Each point is reached from the start by the listed moves, each made 0, 1 or 2 times, or once backwards (-1), plus a little noise. Is the number of moves made odd or even? Then give how often each move was made.
In the rows, 128 means zero.

Moves:
(1): [141 144 136  91 127]
(2): [137 133 135 137 116]
(3): [141 125 134 121 128]
Start: [132 134 132 123 128]
Points:
[192 153 167  89 103] -> odd (1, 2, 2)
[127 122 131 167 116] -> even (-1, 1, 0)
[204 171 174  53 100] -> even (2, 2, 2)
[122 126 126 116 142] -> odd (0, -1, 0)

Moves:
(1): [109 120 141 102 132 131 137 120]
(2): [124 134 115 128 123 138 115 143]
(3): [129 155 131 127 126 131 120 102]
(4): [135 122 117 117 123 109 117 127]
(5): [121 125 113 147 142 117 135 128]
(6): [157 127 124 131 123 131 146 132]
Start: [128 136 141 126 123 131 135 132]
Points:
[205  95  65 177 127  71 163 177] -> even (-1, 0, -1, 2, 2, 2)
[212 141  82 172 128  71 159 106] -> odd (-1, -1, 1, 2, 2, 2)
[116 194 140  71  97 153  85 102] -> odd (1, 2, 2, 1, -1, 0)
[141 139 152  85 103 155 141 143] -> even (1, 1, 0, 0, -1, 1)
[ 94 174 146  65 115 136 116  83] -> even (2, 1, 2, 1, 0, 0)

Moves:
(1): [132 119 114 132 117 104 119 119 139]
(2): [119 137 121 140 137 141 133  94 137]
(3): [123 142 120 129 136 123 123 135 125]
(4): [121 143 134 129 114 107 121 122 113]
(5): [135 125 131 138 125 133 121 126 130]
(6): [154 133 140 127 120 130 149 141 146]
(7): [134 124 132 127 136 116 123 114 136]
(8): [133 112 116 124 131 131 130 118 107]
(9): [119 135 126 141 134 124 129 127 122]
Start: [132 127 124 129 123 120 123 131 124]
Points:
[175  90 137 143 110 119 103 115 194] -> even (1, 0, -1, -1, 2, 0, 1, -1, -1)
[170  95  89 159 101  81 127   7 139] -> odd (2, 2, -1, 1, 1, 1, 1, 2, 0)
[ 93 180  66 166 128  56 105  55 135] -> odd (2, 2, 2, 1, -1, 0, 0, 0, 1)
[108 113  85 155  83  50  77  35  92] -> odd (2, 1, -1, 2, 1, -1, 0, 1, 0)

Moves:
(1): [135 119 137 120 123 119 129 137 123 129 127]
(2): [118 117 124 148 132 126 118 135 123 137 144]
(3): [127 126 118 137 141 126 130 134 133 122 128]
(4): [128 127 117 121  99 133 145 139 140 121 118]
(5): [114 103 135 108 123 147 130 130 125 156 134]
(6): [135 126 125 133 131 139 129 141 113 125 122]
(7): [138 121 126 129 138 123 129 115 125  99 140]
(8): [139 124 133 129 138 132 134 116 136 132 151]
(9): [118 132 146 123 116 124 145 136 123 122 122]
(10): [131 132 128 114 132 119 125 131 125 127 146]
(11): [115 121 136 134 127 139 113 140 145 139 144]
Start: [129 131 137 139 114 125 127 144 134 144 126]
Points:
[ 39  67 192 132  86 186 109 199 124 231 201] -> even (-1, 2, -1, 0, 2, 1, 0, 0, 2, 1, 2)
[115  90 188  79 151 196  95 133 150 229 240] -> odd (-1, -1, -1, -1, 2, 1, 0, 2, 0, 2, 2)
[128 118  96 192 194 128  68 167  88 161 199] -> even (-1, 2, 1, -1, 0, 2, 0, 0, -1, 2, 0)
[129 127 148 166 186 141 126 148 146 148 204] -> even (-1, 0, 2, -1, 0, 1, 0, 2, 1, 1, 1)

Moves:
(1): [129 138 125 130 123 148 119 138 126 121 121 124 138 125 127 121 125]
(2): [126 131 127 132 128 117 136 128 134 126 142 124 130 123 131 129 145]
(3): [124 122 127 122 135 131 126 130 119 130 121 131 128 129 127 124 143]
(4): [121 122 132 129 133 123 136 130 131 136 133 126 131 134 130 124 121]
(5): [131 127 128 125 126 128 126 132 124 126 127 124 131 121 134 120 126]
(6): [123 130 113 119 132 133 126 120 126 128 128 127 123 121 125 132 131]
(7): [126 126 134 128 136 124 132 126 126 128 141 123 134 129 123 129 129]
(8): [131 128 126 132 142 120 145 129 127 132 141 124 125 132 120 117 135]
(9): [122 118 132 119 126 149 124 127 135 130 134 125 119 139 127 124 122]
(10): [125 123 136 121 124 141 124 133 136 121 121 130 118 147 136 135 121]
(11): [131 133 120 127 129 121 132 124 126 139 142 126 135 129 125 132 136]
(12): [129 127 126 132 138 132 137 134 135 130 136 133 122 125 127 137 131]
(13): [125 125 123 135 133 124 127 131 125 129 141 128 122 129 129 136 125]
(14): [134 128 124 123 124 123 121 130 130 124 128 127 133 129 125 120 132]
Start: [137 125 123 130 121 129 118 121 127 120 131 125 128 130 131 134 125]
Points:
[101  89 122 108 157 186 128 137 109 129 108 124  93 178 130  97 107] -> even (1, -1, 2, 2, 0, 1, -1, 2, 1, 1, -1, -1, 1, -1)
[134 104 145 142 151 175 141 165 155 130 194 117 105 185 138 150  73] -> even (1, -1, -1, 1, 1, -1, 1, 1, 1, 2, 1, 2, 2, 0)
[112 124  77 117 162 155 129 130 125 151 249  87 153 117 108 124 138] -> odd (2, 1, 0, 2, 1, 2, 2, 0, 2, -1, 2, 1, 2, 1)
[130 103 106 120 181  61 159 123 114 130 183 117 124 149 113 116 190] -> even (-1, 1, 2, 1, 0, 1, 1, 2, -1, 1, 0, 0, 1, 2)

Moves:
(1): [124 133 124 133 126 125 120 149 117 137 136 133 136 125 135 101 118 135
 125 114 105 116 119]
(2): [108 118 106 117 140 138 135 129 122 137 138 127 128 129 137 155 137 122
 131 115 136 134 113]
(3): [130 127 136 127 136 143 138 127 119 134 127 132 125 122 130 120 126 127
 109 116 145 117 134]
(4): [142 135 114 122 133 132 130 133 137 154 135 130 121 121 106 124 127 130
 133 147 120 135 126]
(5): [142 129 117 121 126 143 122 124 121 151 133 132 138 117 145 115 129 122
 133 120 131 119 138]
(6): [131 124 133 130 122 117 132 140 133 127 117 127 118 117 140 125 132 131
 131 135 125 125 135]
(7): [111 144 137 125 121 120 139 125 113 143 144 112 118 130 124 130 133 131
 130 119 133 123 125]
(8): [130 122 120 141 140 135 133 144 137 104 123 125 130 119 125 139 117 119
 132 132 127 116 131]
(9): [131 131 139 108 138 129 135 139 126 121 148 134 118 128 123 125 132 123
 126 114 108 123 154]
(10): [118 139 126 131 125 124 116 125 124 143 118 132 130 130 132 130 137 132
 124 136 120 126 133]
(11): [133 120 136 134 140 125 123 127 130 128 124 136 144 128 124 128 133 129
 132 130 123 133 117]
(12): [147 139 135 123 123 134 124 110 126 118 113 111 108 127 129 139 124 133
 117 131 129 131 112]
(13): [131 111 128 124 134 123 124 123 134 123 130 103 132 118 132 124 136 118
 140 122 121 126 137]
(14): [126 143 119 122 131 108 127 126 131 125 118 134 138 124 132 121 126 128
 132 141 127 121 140]
(15): [131 120 129 133 128 130 134 110 120 126 137 135 115 130 133 128 131 126
 128 143 117 121 120]
(16): [120 123 114 141 141 130 138 135 121 124 124 125 130 111 133 130 131 137
 129 131 125 126 125]
(17): [132 103 144 130 145 135 130 124 122 126 113 139 123 124 139 126 137 125
 141 119 124 140 133]
(18): [111 144 139 129 148 121 137 120 120 121 123 128 129 136 131 125 129 126
 116 138 105 135 134]
(19): [136 118 135 140 141 126 127 118 136 132 122 117 134 138 108 127 116 133
 126 133 106 139 126]
(20): [115 122 130 152 131 144 109 129 153 135 124 145 133 149 118 126 117 138
 114 109 129 130 127]
Start: [133 127 118 130 126 122 133 119 122 121 112 123 134 132 121 122 132 133
 119 116 131 137 118]
Points:
[ 58 123  38 161 208 142 149 169 158 190  67 174 166 117 102 144 138 152
  80 139 147 162 113] -> odd (0, 2, 2, 2, -1, 1, -1, 0, -1, 1, 0, -1, 0, 1, -1, 1, 0, 1, 0, 1)
[173 227 148 141 108  77 121  40  40 151  38 102 127 134 169  27  82 178
  53 170  49 104  95] -> even (2, -1, 1, -1, 1, 0, 0, -1, -1, 1, -1, 2, -1, 2, 1, 0, 0, 1, 2, -1)
[ 97 136 106 140 201 198 104 119 112 249 194 140 154 149  91  91 133 128
  94  25  41  90 154] -> even (1, 1, 1, 1, 2, -1, 2, 1, 2, 2, 1, 0, 1, 0, 1, 0, 0, 0, 1, 2)
[150 152 156 148 190 197 120  70 118 210  71 191 119 146 117  75 138 156
  52 133  58 172 200] -> even (-1, -1, 1, 1, 2, 0, -1, -1, 1, 2, -1, 0, -1, -1, 0, 1, 1, 2, 1, 1)

Moves:
(1): [121 137 131 138 133 120 120 121 131 120 116 129 118 125 133 131 125 119
 134 131 134 126 121 125]
(2): [137 136 129 126 137 129 124 115 113 121 129 122 132 124 129 133 123 139
 113 121 132 140 134 117]
(3): [124 129 129 128 126 125 128 133 128 126 132 133 141 128 136 126 126 139
 120 125 131 129 120 127]
(4): [120 125 125 116 130 119 123 121 127 134 130 127 116 130 139 131 140 131
 137 120 129 126 127 126]
(5): [119 123 125 121 142 126 143 129 121 124 133 122 130 132 125 124 126 125
 127 120 141 119 133 137]
(6): [120 128 122 129 126 127 124 133 124 129 120 119 130 129 120 130 126 130
 140 125 128 126 124 125]
(7): [136 137 116 128 135 126 120 130 127 128 126 126 122 131 126 123 144 118
 124 131 122 126 132 121]
(8): [130 142 129 124 121 121 126 124 128 112 130 129 138 133 131 131 125 133
 128 122 121 130 129 132]
(9): [127 128 123 128 130 136 121 124 132 125 121 132 133 134 123 132 123 141
 135 140 131 157 146 122]
(10): [127 141 142 142 122 129 120 132 122 106 134 131 133 129 143 117 130 128
 128 123 127 125 145 126]
(11): [123 123 134 124 126 125 114 126 123 118 137 123 132 130 138 131 122 126
 127 120 125 118 123 132]
(12): [133 130 134 118 135 129 137 128 143 123 128 126 128 127 138 130 124 127
 118 129 126 120 123 119]
(13): [143 124 122 143 116 126 129 127 118 129 126 120 133 125 121 124 120 138
 134 139 129 126 149 129]
(14): [136 126 120 128 116 128 121 144 132 126 134 124 138 127 115 125 142 126
 136 127 141 123 115 128]
(15): [117 145 129 122 134 116 118 125 124 130 138 133 116 130 135 138 134 126
 120 140 130 136 129 124]
(16): [143 131 129 130 137 127 125 133 118 130 142 127 131 129 133 124 129 124
 140 126 136 126 107 131]
(17): [136 130 128 126 125 130 130 131 121 119 127 119 128 133 134 125 118 118
 132 122 130 126 119 130]
(18): [129 129 133 127 122 119 123 130 125 129 125 137 132 132 132 125 129 125
 131 126 124 124 126 124]
(19): [136 129 123 111 135 120 131 129 112 130 115 135 133 119 126 142 141 124
 127 138 136 132 137 138]
(20): [134 129 138 125 133 132 125 122 132 136 114 132 115 139 127 129 133 130
 128 141 129 128 121 133]
(21): [131 129 117 132 120 139 130 124 120 128 121 128 128 134 125 138 134 133
 130 126 131 128 137 116]
(22): [126 132 119 113 139 127 128 124 130 120 123 141 116 131 119 130 118 138
 119 133 128 129 132 122]
(23): [127 139 127 121 124 126 124 138 128 140 133 126 125 138 131 130 132 120
 124 113 138 120 132 134]
(24): [132 137 125 122 126 130 126 121 130 128 126 125 137 121 123 127 132 128
 133 138 128 134 136 128]
Start: [127 116 128 131 132 115 131 133 133 146 140 127 124 145 126 138 126 110
 118 122 123 121 131 126]
Points:
[184 143 118  90 129  71 105 214 103 126 163 130 172 135 180 112 176  49
 124  66 201  70  82 145] -> even (1, 0, 2, 1, 0, -1, 1, -1, 0, 1, 0, 1, 0, 2, -1, 1, 2, 1, 2, -1, -1, 0, 2, 0)
[150 152 109 138 143  96  96 135 154 131 118  98  97 186  87 134 152  81
 175 127 155  95  44 132] -> odd (2, 0, -1, 0, 1, 1, 1, 2, 0, -1, 0, 0, 0, 2, 0, 1, 0, 0, -1, 2, 0, 0, 0, 0)
[157 192 102  97 158 129  93  98  81  95  63 132  70 160 163 189 153  51
  71  87 132 113 194 104] -> even (2, 1, -1, 0, -1, -1, 2, 0, 0, 1, 1, 0, -1, -1, -1, -1, 2, -1, 2, 0, 2, 1, 2, 0)
[111 217 186 175 146  87  48 128 164 104  99 162  91 165 170 138 154  66
 134 187 109 186 149  79] -> odd (2, 0, -1, -1, -1, 1, 1, 0, 2, 2, -1, 1, -1, 0, 2, 0, 0, 2, 0, 1, -1, -1, 0, 0)
[132 198 163 138 140  73   7 112  72 183 159 159 109 204 205 177 165 116
 109 130 139 152 102 111] -> even (1, 1, 2, 0, -1, 0, 1, 0, 1, 0, 2, -1, 0, -1, 2, 2, -1, 2, 0, 2, 1, -1, 2, 0)
